Rows are points. Each copy is the shape, with its points in the same order, stretched, turned, moved and blurred by noise. Say if it was mirrored as well.

Shape (7 x 2):
[[ 0.11  0.21]
 [-0.03  0.18]
 [-0.15 -0.63]
 [ 0.10  0.32]
 [-0.42 -0.58]
 [ 0.25  0.34]
 [ 0.17 -0.26]]
Copy 1, 7 rows:
[[-0.15  0.34]
 [-0.26  0.24]
 [ 0.44 -0.52]
 [-0.36  0.39]
 [ 0.24 -0.64]
 [-0.34  0.54]
 [ 0.22 -0.01]]
Copy 1 is: only turned
Copy 2, 7 rows:
[[-0.13  0.24]
 [-0.13  0.04]
 [ 0.55 -0.17]
 [-0.24  0.21]
 [ 0.48 -0.51]
 [-0.23  0.44]
 [ 0.24  0.25]]
Copy 2 is: only turned

Shape, 9 rows:
[[-0.35  0.06  0.67  0.02]
 [ 0.22  0.23  0.04 -0.11]
 [-0.32  0.36  0.38 -0.04]
 [ 0.37  0.07 -0.01 -0.30]
 [ 0.54 -0.34 -0.52  0.11]
 [-0.28  0.24  0.33  0.44]
 [ 0.12  0.15 -0.02 -0.46]
 [ 0.07 -0.10 -0.40 -0.03]
 [-0.45 -0.19  0.15  0.59]]
Copy 1 (9 x 4):
[[-0.78 -0.22  0.37 -0.17]
 [-0.09  0.20  0.02 -0.13]
 [-0.72 -0.05  0.15  0.14]
 [ 0.22  0.24  0.20 -0.16]
 [ 0.96 -0.04 -0.32 -0.54]
 [-0.64 -0.29 -0.25 -0.23]
 [ 0.04  0.18  0.25  0.08]
 [ 0.43 -0.20 -0.34 -0.16]
 [-0.32 -0.71 -0.37 -0.42]]
Copy 1 is: mirrored
Copy 2 (9 x 4):
[[ 0.63  0.05  0.58  0.03]
 [ 0.14  0.27 -0.34 -0.02]
 [ 0.67  0.06  0.11  0.16]
 [-0.18  0.52 -0.29 -0.15]
 [-0.85  0.16 -0.57 -0.12]
 [ 0.53 -0.26  0.24  0.47]
 [ 0.12  0.41 -0.30 -0.34]
 [-0.27 -0.05 -0.51 -0.16]
 [ 0.14 -0.60  0.25  0.27]]
Copy 2 is: mirrored
Copy 3, 9 rows:
[[-0.55  0.42  0.42  0.14]
 [ 0.02  0.31  0.16 -0.01]
 [-0.36  0.60  0.16  0.09]
 [ 0.07  0.10  0.27 -0.19]
 [ 0.22 -0.37 -0.07  0.07]
 [-0.25  0.46  0.08  0.51]
 [-0.08  0.23  0.17 -0.32]
 [-0.05 -0.08 -0.18  0.00]
 [-0.52  0.09 -0.05  0.60]]
Copy 3 is: only turned

Shape (11 x 8):
[[ 0.14 -0.19 -0.36 -0.11 -0.20 -0.11 -0.67  0.35]
 [ 0.03  0.14 -0.25  0.01  0.43 -0.27 -0.25  0.58]
 [ 0.08 -0.06  0.12  0.24  0.35 -0.50 -0.54 -0.03]
 [ 0.01 -0.12  0.34 -0.04  0.31  0.22  0.30 -0.44]
 [ 0.18  0.27  0.13 -0.03 -0.35  0.06 -0.30  0.12]
 [ 0.10 -0.14  0.20  0.19  0.09  0.19 -0.02 -0.04]
 [ 0.01 -0.31 -0.53  0.20 -0.14 -0.21 -0.24 -0.39]
 [ 0.59 -0.09  0.07  0.40 -0.43 -0.10  0.15 -0.22]
 [-0.34 -0.03 -0.06  0.37 -0.39  0.43  0.61 -0.31]
 [-0.27 -0.86  0.51 -0.35 -0.20 -0.22 -0.37 -0.16]
 [-0.07 -0.32  0.08  0.32  0.03  0.34 -0.16 -0.17]]
Copy 1 (11 x 8):
[[ 0.55 -0.39  0.03  0.15  0.08  0.25  0.00  0.85]
 [ 0.39  0.09 -0.05  0.10  0.64 -0.11  0.06  0.64]
 [ 0.67  0.01 -0.20  0.55  0.51 -0.06 -0.36  0.33]
 [ 0.04 -0.05  0.43  0.44  0.07  0.12 -0.10 -0.47]
 [ 0.28 -0.14  0.23 -0.02 -0.18  0.11 -0.46  0.47]
 [ 0.24 -0.29  0.39  0.27  0.15  0.02 -0.23  0.01]
 [ 0.36 -0.66 -0.47  0.25  0.01  0.32  0.03  0.34]
 [ 0.57 -0.55  0.05 -0.20 -0.20 -0.09 -0.39  0.00]
 [-0.47 -0.70  0.15  0.00 -0.32 -0.09 -0.14 -0.04]
 [ 0.58 -0.28  0.51  0.97 -0.49 -0.14  0.13  0.20]
 [ 0.13 -0.54  0.32  0.45  0.19  0.09 -0.23  0.06]]
Copy 1 is: mirrored
Copy 2:
[[-0.33  0.06 -0.47 -0.21  0.68 -0.01  0.01  0.54]
 [-0.42  0.39  0.00  0.26  0.81 -0.48 -0.23  0.33]
 [-0.19  0.18 -0.35 -0.06  0.37 -0.38 -0.63 -0.05]
 [ 0.32 -0.22  0.41  0.32  0.03  0.03 -0.25 -0.46]
 [ 0.23  0.22 -0.34  0.20  0.16  0.14 -0.09  0.45]
 [ 0.09 -0.16 -0.07  0.31  0.09 -0.10 -0.14 -0.07]
 [-0.18  0.08 -0.30 -0.58  0.21  0.02  0.03 -0.13]
 [ 0.43 -0.12 -0.15 -0.17 -0.36 -0.34  0.01  0.21]
 [ 0.17  0.21  0.18  0.26 -0.52  0.32  0.32 -0.47]
 [-0.39 -0.66 -0.03 -0.15  0.05  0.63 -0.55  0.09]
 [-0.01 -0.27 -0.30  0.21  0.09  0.04  0.01 -0.35]]
Copy 2 is: only turned
Copy 3, 11 rows:
[[ 0.46  0.25  0.01  0.28 -0.57 -0.53 -0.74 -0.11]
 [-0.23  0.35 -0.11  0.10  0.08 -0.58 -0.62 -0.20]
 [-0.49  0.08  0.40  0.71 -0.24 -0.40 -0.17 -0.12]
 [ 0.01 -0.21  0.26  0.24  0.55  0.47  0.28  0.12]
 [ 0.31  0.41 -0.02 -0.06 -0.47 -0.19  0.18  0.19]
 [ 0.08 -0.08 -0.11  0.30  0.18 -0.02  0.15  0.02]
 [-0.01 -0.37  0.03  0.38 -0.55 -0.03 -0.54 -0.25]
 [ 0.22 -0.13 -0.01  0.13 -0.58 -0.18  0.56 -0.37]
 [ 0.06 -0.64 -0.66 -0.41  0.16  0.29  0.37  0.27]
 [ 0.60 -0.78  0.90  0.53  0.08 -0.31 -0.22  0.43]
 [ 0.09 -0.25 -0.30  0.46  0.13  0.08 -0.01  0.17]]
Copy 3 is: only turned
Copy 4:
[[-0.36 -0.46 -0.33 -0.81 -0.06 -0.14  0.36 -0.32]
 [ 0.01 -0.24 -0.13 -0.57  0.06  0.10  0.94  0.27]
 [-0.69 -0.44  0.09 -0.21  0.21  0.19  0.55 -0.04]
 [-0.09  0.06 -0.20  0.27 -0.08  0.35 -0.52  0.29]
 [-0.09 -0.47  0.07 -0.18 -0.33 -0.22  0.06 -0.33]
 [-0.21 -0.22 -0.32  0.14 -0.31 -0.08 -0.06  0.25]
 [-0.90  0.07 -0.20 -0.29 -0.41  0.41  0.05 -0.21]
 [-0.32  0.01 -0.22  0.54 -0.47 -0.23 -0.03 -0.32]
 [-0.12  0.64  0.05  0.16 -0.74  0.10 -0.54  0.39]
 [-0.50 -0.11 -0.33 -0.73  0.50 -0.22 -0.65 -0.31]
 [-0.43 -0.17 -0.38 -0.08 -0.51 -0.07 -0.27  0.37]]
Copy 4 is: mirrored

Shape (15 x 11):
[[ 0.02  0.01 -0.15  0.01 -0.49  0.52  0.37 -0.08  0.14  0.10 -0.53]
 [-0.07  0.25 -0.07 -0.23  0.47  0.08  0.15  0.00  0.25 -0.26  0.11]
 [ 0.04 -0.09  0.06 -0.38  0.68 -0.04  0.21  0.16 -0.49  0.01  0.10]
 [ 0.01 -0.24  0.07  0.13 -0.16  0.09  0.23 -0.18 -0.07  0.19 -0.95]
 [-0.12 -0.15  0.00 -0.48 -0.22 -0.55  0.27 -0.75  0.00  0.20  0.50]
 [-0.10 -0.39 -0.02  0.09  0.17  0.02  0.00  0.06  0.00 -0.48 -0.13]
 [ 0.49 -0.05 -0.03 -0.01 -0.22  0.11  0.21 -0.17  0.11 -0.36  0.33]
 [-0.36 -0.03  0.23  0.06  0.02  0.39 -0.63 -0.02 -0.04  0.11 -0.71]
 [ 0.40 -0.25  0.05  0.66 -0.22 -0.14  0.33 -0.06 -0.59 -0.32  0.20]
 [-0.12 -0.12  0.02  0.16  0.28 -0.04 -0.08  0.40  0.05  0.19 -0.04]
 [-0.23 -0.35 -0.32  0.13 -0.61  0.61 -0.02 -0.13 -0.49 -0.49  0.17]
 [-0.19 -0.59  0.21 -0.37  0.08  0.38  0.33 -0.54  0.36  0.38 -0.04]
 [-0.30 -0.20 -0.42 -0.07  0.52  0.17 -0.16 -0.45  0.60 -0.23  0.35]
 [ 0.07 -0.20  0.03  0.87 -0.07  0.11 -0.30 -0.38 -0.21  0.22 -0.35]
 [-0.46  0.71  0.86 -0.33 -0.07 -0.32  0.53 -0.12 -0.22  0.46 -0.09]]
Copy 1, 15 rows:
[[-0.16  0.53 -0.33  0.24 -0.25  0.13  0.29 -0.55  0.15  0.47 -0.25]
 [ 0.26 -0.03  0.27  0.08  0.36 -0.12 -0.05  0.43  0.46 -0.21  0.00]
 [ 0.13 -0.47  0.27  0.15  0.15 -0.18  0.36  0.58  0.04  0.20  0.22]
 [ 0.13  0.30 -0.84  0.01 -0.32 -0.23  0.25 -0.49  0.17  0.78 -0.11]
 [ 0.30 -0.63 -0.27  0.19  0.20 -0.56  0.33 -0.47  0.21 -0.43 -0.29]
 [ 0.03  0.02 -0.32 -0.30 -0.32 -0.14 -0.15  0.23  0.22 -0.10  0.02]
 [ 0.26  0.10 -0.01  0.46 -0.10 -0.12 -0.18  0.07 -0.10 -0.34 -0.32]
 [ 0.13  0.36 -0.16 -0.35 -0.43 -0.06 -0.30 -0.69  0.11  0.73  0.15]
 [-0.13 -0.26 -0.34  0.27 -0.39 -0.09 -0.14  0.20 -0.53  0.20 -0.73]
 [ 0.07  0.13  0.22 -0.18 -0.19 -0.62  0.21  0.22 -0.02  0.32  0.14]
 [-0.66 -0.01 -0.18 -0.17 -0.61  0.54 -0.28 -0.49 -0.28  0.05 -0.35]
 [ 0.16 -0.09 -0.28  0.60 -0.47 -0.63  0.10 -0.53  0.73  0.09  0.38]
 [-0.01  0.04 -0.10 -0.12  0.31 -0.44 -0.68  0.15  0.75 -0.55  0.25]
 [-0.14  0.16 -0.54  0.14 -0.27 -0.47 -0.65 -0.51 -0.19  0.71 -0.48]
 [ 0.66 -0.54  0.46  0.35  0.13 -0.11  0.96 -0.32  0.38  0.63 -0.64]]
Copy 1 is: only turned
Copy 2:
[[-0.52 -0.27 -0.22  0.12  0.27 -0.27  0.13  0.03 -0.04 -0.16  0.61]
 [ 0.29  0.55 -0.16 -0.22  0.06 -0.12 -0.35  0.09 -0.10  0.19  0.15]
 [ 0.11  0.18 -0.05 -0.23 -0.02 -0.21 -0.65  0.28 -0.20  0.35 -0.38]
 [-0.74 -0.20 -0.09  0.04 -0.21 -0.55  0.20  0.09 -0.06  0.02  0.16]
 [ 0.33 -0.33 -0.02 -0.20 -0.41  0.21 -0.37 -0.40  0.21  0.01 -0.05]
 [ 0.11  0.30 -0.37 -0.16 -0.23 -0.27 -0.02  0.29 -0.15 -0.17 -0.27]
 [ 0.29 -0.01 -0.34  0.28 -0.18  0.12 -0.15  0.21 -0.09 -0.17  0.24]
 [-0.51  0.38  0.22  0.13  0.04 -0.58  0.15 -0.16 -0.17 -0.45 -0.12]
 [-0.24 -0.18 -0.15  0.25 -0.54  0.38  0.06  0.54 -0.27 -0.15 -0.20]
 [-0.25  0.30  0.10 -0.09 -0.05 -0.21 -0.20  0.41  0.18 -0.06 -0.01]
 [-0.10 -0.19 -0.40  0.02  0.16  0.19  0.06  0.01 -0.45 -0.77 -0.15]
 [-0.07 -0.20 -0.45  0.05  0.36 -0.40 -0.22 -0.26  0.59  0.26 -0.06]
 [ 0.35  0.75 -0.63 -0.31  0.01 -0.01 -0.43 -0.23  0.25 -0.10 -0.07]
 [-0.82  0.23  0.01  0.33 -0.41  0.06  0.18  0.04  0.02 -0.35 -0.14]
 [-0.11 -0.25  0.89 -0.07  0.07  0.04  0.15 -0.15  0.15  0.55  0.20]]
Copy 2 is: mirrored
Copy 3, 15 rows:
[[-0.51  0.47  0.32 -0.18  0.29  0.38 -0.31  0.23 -0.02 -0.01 -0.08]
 [ 0.24  0.00 -0.22  0.34 -0.05  0.37 -0.03 -0.32  0.02 -0.17 -0.21]
 [ 0.20 -0.45 -0.30  0.43 -0.14  0.26  0.03  0.22 -0.09  0.34 -0.23]
 [-0.29  0.14  0.58 -0.13  0.02  0.09 -0.18  0.33 -0.50  0.00  0.04]
 [-0.07 -0.17 -0.67 -0.44 -0.28  0.09 -0.48 -0.54 -0.06  0.20 -0.02]
 [ 0.32 -0.18  0.23  0.20 -0.34  0.11 -0.37  0.06  0.14 -0.05  0.04]
 [-0.29  0.16 -0.27  0.10 -0.40  0.49 -0.10 -0.14  0.38  0.07  0.28]
 [ 0.56  0.37  0.64 -0.18  0.30  0.11  0.00  0.09 -0.16 -0.01  0.26]
 [-0.39 -0.11 -0.24  0.29 -0.49  0.04 -0.43  0.44  0.15  0.18  0.70]
 [ 0.26 -0.01  0.16  0.22 -0.05 -0.35 -0.01  0.00  0.06  0.09 -0.10]
 [ 0.07  0.28 -0.09 -0.19  0.04  0.43 -0.92  0.49  0.54  0.23  0.40]
 [ 0.06 -0.07  0.45 -0.01  0.07  0.48 -0.48 -0.50 -0.14  0.54 -0.29]
 [ 0.84  0.34 -0.14  0.30 -0.18  0.11 -0.57 -0.70  0.07 -0.08 -0.32]
 [ 0.18  0.52  0.34  0.11 -0.09 -0.19 -0.38  0.17 -0.32  0.11  0.70]
 [-0.51 -0.69 -0.25 -0.18  0.60  0.33  0.10 -0.39 -0.37 -0.09  0.21]]
Copy 3 is: only turned
Copy 4, 15 rows:
[[ 0.17 -0.01  0.09  0.32  0.22 -0.02  0.27 -0.65  0.04  0.07 -0.08]
 [ 0.26 -0.15  0.05  0.16 -0.26  0.45 -0.38 -0.22  0.51 -0.04  0.20]
 [ 0.43 -0.69 -0.03  0.33 -0.11  0.30 -0.55  0.09 -0.08 -0.21  0.45]
 [-0.33 -0.40  0.13  0.35  0.52 -0.11 -0.17 -0.56 -0.06  0.35  0.11]
 [ 0.51 -0.23  0.15 -0.02 -0.60 -0.77 -0.80 -0.58  0.28  0.47 -0.14]
 [-0.06 -0.22 -0.01 -0.03  0.16  0.24 -0.29 -0.05  0.21 -0.26 -0.28]
 [ 0.38  0.44 -0.34  0.53 -0.37 -0.12 -0.30 -0.09  0.23 -0.17 -0.33]
 [-0.50 -0.31  0.72 -0.09  0.12  0.33 -0.25 -0.43 -0.29  0.13 -0.13]
 [ 0.10  0.33 -0.48  0.29  0.26 -0.57 -0.21  0.62 -0.36 -0.30  0.03]
 [ 0.19 -0.25  0.08 -0.10  0.01  0.35 -0.26  0.27 -0.12  0.25  0.18]
 [ 0.23  0.14  0.11 -0.32  0.04 -0.19  0.18 -0.20 -0.43 -0.74 -0.63]
 [ 0.77 -0.67  0.45  0.45  0.23  0.07 -0.73 -0.94  0.22  0.49 -0.20]
 [ 0.31  0.20  0.09 -0.29 -0.12  0.53 -0.90 -0.70  0.51  0.10 -0.26]
 [-0.38  0.43  0.12  0.06  0.55 -0.27 -0.57 -0.01 -0.52  0.37  0.04]
 [ 0.32 -0.87  0.82  0.41 -0.25 -0.65 -0.09  0.06  0.18  0.58  0.84]]
Copy 4 is: mirrored
